Every row gives one point. The last column is the point's height on a tilted bowl or saddle (a function of degree 2), plus a little noise. Count its main directions that bend up, bend down and stay straight.
In the rows, zero is written as 128.

Points (18 x 4):
[[181 144  64 189]
 [ 91  60 153 164]
 [108 120 167 138]
 [163 128 110 151]
 [124 123 106 110]
 [132 123  86 121]
 [107 144 152 104]
 [ 86 136 184 121]
 [182  92 163 198]
 [142 165 117 135]
 [178  98 132 157]
 [155  96 118 134]
 [224  76 109 122]
 [140 120 121 130]
 [110 135 115  90]
 [147 182 169 207]
 [168  72 117 125]
 [152 132 123 147]]
Directions: 2 up, 1 down, 0 straight

Points, 17 rows:
[[ 84  97 111 155]
 [ 87  64 126 119]
 [160  92  61  82]
 [ 38 143 141 156]
 [149 139 119 168]
 [145  90 177 113]
 [109 105 140 170]
 [141 106 104 148]
 [173  89 145 109]
 [189 141 158 120]
 [134 174 145 172]
 [ 82 169 153 180]
 [ 88 121 111 179]
 [ 85 117 163 168]
 [121 114 183 147]
 [123 112 101 165]
 [154 163 106 153]]
Directions: 0 up, 3 down, 0 straight

Points (24 x 5):
[[ 74 123  81 152 134]
 [103 118 112 111 109]
 [ 77 128 118 124 124]
 [ 88 137 156  66 108]
 [130 129  99 181 178]
 [168 172 124 112 144]
 [124 111  93  99 105]
 [143 110 212 105 118]
 [ 76 166 103 133 160]
 [148 102 103 114 129]
 [104 122 168 111 129]
 [164 140  97 200 205]
 [117 143 147 102 125]
 [136 163 103 159 181]
 [186 132  81 150 192]
 [182 169  69  77 165]
 [ 80 182 132 121 171]
 [149 154 153 130 135]
 [127 178 193 178 171]
 [106 159 188  73 133]
 [137 102 144 162 141]
 [116  87 120  61  76]
 [ 82 124  97 152 142]
 [140 139 120 160 161]]
Directions: 2 up, 1 down, 1 straight

Points:
[[108 147 111 134 109 172 160]
 [167 125 113 114 100 220 187]
 [151 159 132 167 139 161 145]
 [148 193 107  94  98 112 153]
 [141 185  72 115 215 147 155]
 [141  90 102 153 145 148 167]
 [139 121 146 132 112 168 148]
 [169  90 173 141 153  94 132]
 [166 132 131 103 171 139 135]
 [158  99 162 117 134 107 138]
 [103 150 108  69 134 185 186]
 [ 74 159 168 110 102 114 144]
 [111 215 147  90  70  92 154]
 [205 162 126 155  64  93 136]
 [108 103 140 169 148 125 152]
 [ 92 143  88 105 158 151 164]
 [ 71  87 134  98 118 114 164]
 [177 101 158 154 169 115 129]
 [196  99 111 154 136  45 182]
 [138 120 137 182 127 169 157]
 [100 118  91 106 123 196 182]
 [145 113 154 148  79 102 126]
 [112 176  99 121 112 166 164]
 [122 144 176 137 154 184 147]
 [219 148 174 149 144 115 105]
 [155 128 108  80  81 128 156]
 [151 169 135 116 102 158 147]
 [164  94 142 154  93 136 144]
 [ 94 126 187 104 128 145 150]
 [154 174  85 168 135 101 156]
 [180 134 152 126 109 136 132]
 [117 213 125 129 116 161 169]
 [ 96 182 111 168 112 138 159]
 [150 130 110 115 130 158 152]
 [132 116 118  72 160 100 160]
 [139 128 138 106 184  94 133]
 [108 123 136  89 209  69 148]
 [ 84  88 152  85 117 151 175]
 [136 160 115  94  95 115 145]
 [128 111 157 124 112 141 141]
 [ 92  34  79 122 168 192 227]
 [103  55  98 124 121 137 180]
 [130 109 110 141 173  95 152]
 [166  71 136  72 109 153 186]
 [122 108 148 203 104 136 153]
 [163  81 170 125  89 197 172]
 [155 110 141 192 115 111 144]]
Directions: 4 up, 1 down, 1 straight

Points, 61 rows:
[[113 157 144 104 138 167 103 131 108]
 [158  50 102 146  80 124 167  94  83]
 [ 75  90 182 165  78 123 178  75  69]
 [183  74 156 166 160 209 112  87  70]
 [ 93 157  54 220 188 137 111 102  85]
 [ 81  73  91  59 138  93 160 161  96]
 [115  82  82  48 175 154  71 131  90]
 [228 147  93 119 188 103  87 210  51]
 [179 133 184 116  95 115 166 135  99]
 [115 199  98 163 156  96  80  84  82]
 [113 174 123 144 137 127 109 108 109]
 [118 151 135  92 150 128 173 108 112]
 [125  94 100 141 132  88  87  56 103]
 [102 119 155 106 104  99 124 161 113]
 [147 100 192 147 144 140 142 201  86]
 [130  96 116 155 149  93 129  91 112]
 [ 67  55 143  99 167 120 166 137  95]
 [131 156  94 106 125 107 150 112 112]
 [ 92 162 181  62 158 135 183 161  88]
 [127 123 124 152 153 132 127  98 118]
 [157  67 138 148 177 121 167 178  91]
 [ 96 143 182 113  76 101 176 120  91]
 [110 166 163 104 102 162 149  92  91]
 [101 139 127 112 154 145 139  71 108]
 [152  80 101 144  69  91 147 135  98]
 [126 105 125 115  57 131 168 159  95]
 [ 31 134 128 120 132 133  69 115 107]
 [147 100 206 126 175 139 103  50  71]
 [146 130 131 140 160 121  96 151 116]
 [137  95  97 105 112  43 100 188  92]
 [136 146 139 145 125 117 100 149 116]
 [159 130 154 100  77 114 120 169 103]
 [115 125 150  99  98  80 144 100 109]
 [ 79 193  69 159 118  98 147 161  70]
 [ 67 138 112  96 142 127 115 114 112]
 [152  69 151  68 148 147 109 185  90]
 [138 119 127 151 144 134 127 115 119]
 [156 171 129  86 160 137  45 177  77]
 [ 91 128 124  98 117 119 104 163 113]
 [115 153  82  38 154 179  84 142  79]
 [159 190 111 116  94 135  84 123  87]
 [147 132 103 146 160 104 161 144 110]
 [104  84  46  89  84 101 137 172  86]
 [165 111  42 164 156  97 129 110  91]
 [133 134 139 133 153 129  92 110 118]
 [139 118 140 135 139 148 122 136 120]
 [126 128 134 118 101 150 155  58  94]
 [142 144 121 116  70 105 175 119  99]
 [191 157 154 104  94 124 103 155  96]
 [178 139 142 116 186  81 115  80  90]
 [128 133  88 127 161 168 131 130 111]
 [172 148 129 112 182 113 128 140 107]
 [140 128 101  78  86 118 135 114 109]
 [162  93 145  80  99 126 141 110 109]
 [175  93 149 166 113 125 193 149  89]
 [128  91 151 132  93 139 144 110 109]
 [190  95 195 133  74  95 129 139  84]
 [142 137 154 117 112 118  90 163 111]
 [147 146 163 137 138 139 102 150 110]
 [191 142 159  78 147 113 135 150 107]
 [ 61 140 125 169 110 131 171 127  94]]
Directions: 0 up, 7 down, 1 straight

Points, 76 rows:
[[121 124 141 100 146 190 147 100 105]
 [162 132  96 166  77 145 119 161 109]
 [117 177 106  62 186 125 133 140 144]
 [129 184 151 116 101 203 179 151 147]
 [150 132 169 128 115  43 109  92  92]
 [116 107 131 102 119 135  96 117 117]
 [178 155  35 161 117 138 114  71  35]
 [124 176 131 129 115 138  63 109 113]
 [128  99 150 146  97 147 136  67  89]
 [146 131 122 162 102 177 105 177 128]
 [212 114  64 129 152 148 110  61  57]
 [ 84 151  95 111 121 112 148 174 168]
 [131 139 131  90 181 120 142 130 135]
 [111 101 142 166 138 179 151  70  98]
 [167 159 175  90  94 125 144 125 126]
 [ 88  93 130 108  94 163 195  58  81]
 [192 165 133 119 145  61 129 113 123]
 [114 150 115 141  74  90 121 104 104]
 [163 112 162 147 206  74  82 109 139]
 [162 125 159 175 186 110 159 125 141]
 [ 53 112 123 109 133 128  95 113 135]
 [109  96  86 146 104 147 127 179 123]
 [141 123 146  69 131 104 153 153 144]
 [130 164 131 165 133 140 152 136 138]
 [133 125  86 160 141 134 119 216 148]
 [163  94  83 115 104 217 156 107  46]
 [138 137 162 171  92 136  93 118 115]
 [201  82  77 123  24 123 139 101   7]
 [126  99 117 136 152  89 182  79  87]
 [164 135 143  85 100 139 193 152 146]
 [143 116 104 112 197 192 106 128 121]
 [125  93  88  78  87 174 129 234 125]
 [ 85 102 159 124 120 113 100 113 117]
 [122 139 152 137  91 159  95 124 121]
 [106 116 104  58 128 107 126  59  73]
 [142 126 133  86 115 145  84 128 114]
 [ 80 179 173 136 183 131  84 143 133]
 [ 77 128 119 126 115  72  84 141 123]
 [ 84 114  92 123 123  56 160  76  72]
 [108 142 110 152  85 101 145 168 147]
 [ 92 136 132  88 127 166 141 119 137]
 [148 176 151 103 135 123 122 166 161]
 [125 114 124 127 155  63 166 177 159]
 [128  96 108 170 140 160 113 118 114]
 [183  98  90 194  97  93  94 117  81]
 [138 146 142  45 179 137 137 146 126]
 [178 132 173 117 198 175 101 120 110]
 [146 101 147 120 168 177  70 134 123]
 [142 106 128 199 167  96 153 127 123]
 [166 126 169 157 114 162 114 133 123]
 [131 112  92  84 132  71 118 135 121]
 [121 113 199 139 190 185  95  89 104]
 [ 95 146  87 140 109  59  57  90  71]
 [129 128 104  98 166  85 144 178 162]
 [105 190  24 129 174 157  63 141 143]
 [107 124 179 142 130 157 113 151 139]
 [154  93 157 127 111  91 134 122 121]
 [151 138 113 127 183  99 136 111 126]
 [111 134 165 125 134 153 145 134 142]
 [184 145 158 155 146 111 124 183 174]
 [111 133 125 115 147 119 125  99 122]
 [161  99 114 186 133 162  99  98 101]
 [153  89 104 153 152  87 127 185 149]
 [ 93 128 174 152 166 150  99  69 113]
 [ 96 152 132 125 125  61 108 215 173]
 [138 132 102  95 163 162  82  95 117]
 [155 121  74 126  79 216 148 107  55]
 [136  85 146  93 148 111 121  77  86]
 [148 112 107 142 150 111 154 153 138]
 [ 97 154 133 103 180  68 190 157 153]
 [115 146 131 129 171 121 151 165 158]
 [161 186  93 112  70 179 118  84  65]
 [ 95  92 168 120 213 144 123 141 119]
 [113 111 124 110 106 127  79 109 110]
 [139 126 145  30  85 130 149 126 102]
 [155 161 156 127 110 147 127 109 118]]
Directions: 2 up, 5 down, 1 straight

Points (66 x 9):
[[128  78 112 144 152 123 135 158 138]
 [101  57  71 101 120 114 159 163 157]
 [ 95 214  95 139 153 145 121 111  85]
 [132 154 131 107 100 171 165 184 122]
 [135 149 141 127  77 147 155 119 110]
 [139 126 145  65 175 190 187 152 107]
 [146 182 131 113 144 117 151 159  71]
 [131 164 148 147  71 137  99 137 104]
 [168 185 102 167 189 179  81  61  91]
 [129 122 120 133 157 114 134 123 111]
 [187 109 139 107 135 160 108  69  49]
 [160 139 105 164 153 139 165 124  98]
 [108 115  85  71 140 131 131 149 135]
 [146 179 155 118 110 178 146  91  93]
 [104  96  98 128 157  99 204 150  67]
 [160 123 147 123 137  63 177 182  46]
 [116 151 120 161 138  87 106 123  90]
 [117 129 131 124 144 157 135  96 125]
 [132 114 121 155 132  53 106 128 111]
 [ 81 123 155 148  96 109 132  90 133]
 [142 146 141 129 117 169  92 106 113]
 [126 115 122 127 156 164  63 140 125]
 [155 171 114 168 174 129 118  69  51]
 [111 149 145 103  96  86 108 154 107]
 [142 145  60 163 100 221 135 119 177]
 [ 75 113 179 166 125 158 104 159 152]
 [118 154 146 123  99 161 108 115 120]
 [101 132 114 144 155 120 124 106 112]
 [107 112 127 152 157 127 134  81  96]
 [ 91 140 180 218 121 116  49 128 102]
 [128 129 164 100 126 147 151 119 105]
 [108 129 183 249 149  70 149 125 100]
 [135 104 124 101 160 112 115 131 115]
 [123 112 120 147 125 144 121 137 148]
 [165 160 129 113  81 138 135 132  96]
 [136  89 131 124 109 114 164 147 132]
 [106 128 123 148 104 111 159 163 128]
 [129 141 132 115 106 126 182  98  77]
 [128  51 121 114 129  36  98 165 167]
 [125 150 145 172 160 140 172 123 108]
 [ 78 106 125 109  86  79 110 104 155]
 [ 97 127 131  95 129 167 134 109 133]
 [124 147 180 121 128 127 126  78  83]
 [127 132 136 136 112 105 131  62  77]
 [100 129 114 138 160 114 170 136  96]
 [107 131 142 148 110 137 177 173 131]
 [ 49  97 151 128  88  94  61 147 150]
 [160 139 122 131  96 103 161 154  93]
 [137 151 134 103 143 101 131 141  90]
 [133 161 145  90 123  92 104 139  86]
 [128  87 146 176 129  95 105 214 127]
 [ 72 121 134  85 103  92 110 136 122]
 [129 114 152 137 135 179  95 116 127]
 [106 151 142 119 111 159 143 118 128]
 [102 149 166 153 159 150 163  75  81]
 [170 180 134 125 117 113 111 125  81]
 [189  73 111 171 138 177  78 177  81]
 [103 135 164 155 148  97 108 141 120]
 [149 135  85 127 196 142 115  91 101]
 [163 132 117  63 128 162 166  96  86]
 [114 140 140 117 100 152 149  76  96]
 [136 128 124 133 150 112 177 149  88]
 [ 50 105 132 141 121 101 143 115 140]
 [120 109 172 155  36 123 128 190 155]
 [160 111  82 143 148 121  92  97  80]
 [146 109 137 124 129 109 134 155 125]]
Directions: 1 up, 5 down, 2 straight

Points:
[[114 102 158 165  91 147 113  91 135]
 [115 129  97 127 179 137 123  82 162]
 [ 73 126 150  67  78 164  30 169 156]
 [205 113 101  88  57 157 125 114 158]
 [175 108 105 149 132 145 154 108 155]
 [141 178 189 133 182 159 159 149 166]
 [170  75 100 115 120  83 125 180 142]
 [ 60 140 102  81  94 147 156 106 193]
 [162 114 149 141 131  92 123  80 122]
 [115 107 127 107  78  94 175 133 164]
 [ 88 119 179 138 132 138 143 108 129]
 [109 132 146 138 135 155 136 174 135]
 [193 102 163 181 111 149 140  96 160]
 [114  92 171 138 137 110 143 185 134]
 [123 129 149 174  73 112 117 165 133]
 [117 145 119 148  72 173 128 120 158]
 [153 155  92 149 157 118 173  48 202]
 [171 119 146 162 154 126 105  95 124]
 [184 114  88  97 106  42 137 139 169]
 [141 184 184 153 133 155 107  73 151]
 [ 89 116 133 219 159  95  73  99 112]
 [187 112 197  50 129  75 122 149 166]
 [135  80 190 120 130 104  93  77 111]
 [130 150 206 156 145  57 164  73  98]
 [175 126 113 101 136  99 176 162 153]
 [ 61 116 135 145 161 158 147 114 172]
 [125 181 118 111 138 164 158 184 144]
 [100 102 110 123 114  60 167 176 165]
 [175 151 119  91 178 132 108 146 121]
 [184  87 150  66 118 119 202 101 212]
 [ 94 137 159 133 139 168 177 110 174]
 [103 140 162 138 130 136 155 128 138]
 [122 150  94 101 117 182 148 182 133]
 [118 152 209  84 106 134 159 134 160]
 [184 135 154  60 151  45 117 113 164]
 [ 85 120 138 110 113 122 115 130 126]
 [199 128 140  70 112 151 161 104 171]
 [119 126  88 139 108 135 137 203 134]
 [132  90 110  73 163  91 117  92 161]
 [106 110 106 118 143 142  80 154 119]
 [117 108 139 137 151 128 157 143 140]
 [145 198 142 107  88 147  89 125 138]
 [ 64 184 209 122 103 183 149 121 200]
 [141  83 174 115 136 115 148 180 141]
 [120 126 187 176  68 129  98 111 129]
 [ 96 150  81  68 123 103 114 112 162]
 [ 89  55 139 102 146 100  85  70 135]
 [148 134  76 114 114 140 134 129 136]
 [136 152 101  53 146 117 171 142 172]
 [157 148 144 115 160 108 154 125 138]
 [104  56  88 124 128 152 113 108 173]
 [124 140 104 116  88 115 107 136 124]
 [116 141 181 108 152 164  93 110 136]
 [151 106  63 118 115  97 165 121 178]
 [107 105  74  82 123 163 154 151 170]
 [147 140 202 219  97 118 110 124 133]
 [118  94 172 137 130 146 173 132 156]
 [146 127  72 164 101 138  93 119 136]
 [108 126 118 122 139 114 102 129 117]
 [109 140 142 109 150 205 197  83 228]]
Directions: 7 up, 1 down, 0 straight
